Each row of a before or after table is a point. The points were changed in one or more steps. Then noise was added and the rows were shuffled. The steps act on how far a point lies along the listed directions, d1 being the first. What was done? A step turns or swaps two directions, mirrors them in a line or flattens them onto one, adds a multiple of one to another, or multiplies one. Angles are multiples of 10 degrees, from the lower direction toward the higher: turns from -170 to 170, lines from 10 to 170 but not 90. Use the fewest steps. Two steps may share a direction if one is a turn and the other turns, adds or multiplies; they go together, in the order done. Otherwise the lowest direction goes first.
In the rows, 128 means zero.

Directions:
(1): [ 96  86 113]
(2): [ 92 163 106]
(3): [102 131 176]
Before (14 x 3):
[[196  81 118]
 [154 113 120]
 [109  77 109]
 [103  99 110]
 [135  66 100]
 [117  95 223]
 [116  81 102]
 [120  99  87]
 [118  99  93]
 [122 139 193]
 [107 155  99]
 [171  81 173]
 [123 151 149]
 [124  99 184]]
After, 14 rows:
[[112 133 188]
 [129 126 117]
 [140 119  90]
 [174  86 108]
 [159  97 164]
 [141 115 113]
 [122 119 218]
 [145 118 108]
 [125 121 184]
 [113 146 105]
 [114 138 148]
 [138 122  98]
 [146 113 116]
 [159 105 103]]
Steps: flatten d1 and d3 onto the line at 100 degrees; multiply d2 by 0.7

Directions:
(1): [ 98 103  98 166 128 148 184 155]
(2): [103 143  92 135  74 104  91 159]
(3): [106 152 107  78 107 113 173  90]
Before, 8 rows:
[[152 141 150  90 140 115 101  98]
 [101 113 102 164 109 138 157 159]
 [119 134 119 125 107 118  91 152]
 [119 143 111 140  91 107  69 165]
 [121 123 149 111 152 139 169 103]
 [155 109 146 143 145 140 124 139]
 [155 137 145 124 141 131 101 107]
 [117 117 134 121 136 126 124 138]]
After:
[[153  95 188 137 208 170 184 100]
 [121 120 136 112 134 123 122 135]
 [133 131 132 154  99 114  54 167]
 [ 68 179  48 117   8  67  51 181]
 [134 135 128 108 141 138 170  87]
 [122 118 118 102 148 138 193  96]
 [166 127 162  99 156 133 141  94]
 [ 88 152  79 113  59  95  84 164]]
Steps: turn d1 and d3 by -110 degrees; multiply d2 by 2.5

Directions:
(1): [158  75  83 145 104 163 115  98 172 114 132]
(2): [131 132 112 144 129  65 128 124 133  74 189]
Before, 11 rows:
[[ 79 196 169 114 139  60 133 174  70 128 141]
 [108 125 135 104 143 131 131 130 112 128 118]
 [ 94 185 175  90 134 146 119 185  63 192  99]
 [105 199 184 102 147 140 134 161  80 157  82]
 [144  96 132 118 113 165 122 118 141 128 101]
 [144  56  77 158 100 165 118 108 172 124 139]
 [111 140 146 120 131 140 140 131 149 154 119]
 [ 97 175 195 120 161  47 147 154  68 117 174]
 [112 132 128 139 136 104 129 141 130 109 159]
 [137 118 161 101 132 200 125 142 138 193  62]
 [140 115 111 138 100 158 105 132 137 150 110]]
After:
[[ 99 211 185 103 148 110 138 164  75 136 107]
 [104 125 140 103 149 122 130 130 107 124 122]
 [139 120 126 128 121  92 123 125 133  83 160]
 [ 89 164 168 104 125 165 131 159  84 199  55]
 [122 112 126 133 126 162 122 138 136 145 108]
 [ 94 203 180  94 138 104 117 192  55 162 135]
 [109 135 195  99 143 190 139 141  87 211  59]
 [120 169 160 123 150  44 135 153 117  92 186]
 [135  70  76 168 107 114 119 113 164  93 180]
 [104 151 142 122 132 108 142 133 147 134 140]
 [134 135 112 141 111  93 108 134 126 107 161]]
Steps: mirror d1 and d2 in the line at 20 degrees

Directions:
(1): [138 117  91 197 168 159  96 173 121 140 106  93 118  93 131 145 180 128]
(2): [146  51  91  95 109 172 137 150 165 112  97 136  89 153  87 119 117 124]
(3): [139 133  95  96 158  87 112 113  79 123  83 185 104  86 105 168 119 103]
(4): [156  65 144  95 169  86 154 125 154 180 138 116 130  98 182 117 145 123]
(5): [ 69  87 115 140 128 143  75 132 143 128 178 149 134 110 160 168  72 108]
Before:
[[110 165 124 134 124 135 105 122 124 138 146 114 125 138 108 142 130 143]
 [145 148 129 125 138 141 157 149 134 126 120  88 136 129 123  86 167 149]
 [102 149 167 132 143  98 131 113 121 142 180 125 114 111 171 124  97 125]
 [ 66 127 107  48  48 143 111  91 145  72 140 217 111 168  89 162   7  98]
 [132  63  77 120 131 127 119 119 151 128 100 124 102 100 117 123 156 129]
 [113 138 168 166 124 132 130 139 158 179 192  82 173 140 167  95 143 140]
 [ 87 137  68 106 100 154  95 111 113  77  85 187  97 139  71 180  78  99]
 [118 173 157 117 147  97 164 108 132 142 111  94 147 121 142 107 120 127]]
After (8 x 18):
[[126  74 130 131 162 139 129 153 151 150 157 111  84 107 154 116 117 120]
 [ 70 154  43 223 138 197  30 184 100 100  96 139 106  82 101 208 129 105]
 [124  73 153 128 112 148 145 147 189 175 167  90 152 154 153  88 132 141]
 [ 83 172  57 148 118 154  77 120  87  79  87 176 111 127  79 183  94 105]
 [140 103 122 120 160 126 163 136 156 145  86  81 123 121 132 115 137 120]
 [121 120 108 110 119 147 123 123 145 134 131 119 106 150  95 141 127 139]
 [138 153 140 102 122 123 171 132 137 115 129  98 144 146 122  83 153 157]
 [ 94 175 131 129 114  85 119  72 106 120 140 140 148 108 134 124 129 135]]
Steps: multiply d1 by -1; mirror d2 and d4 in the line at 110 degrees
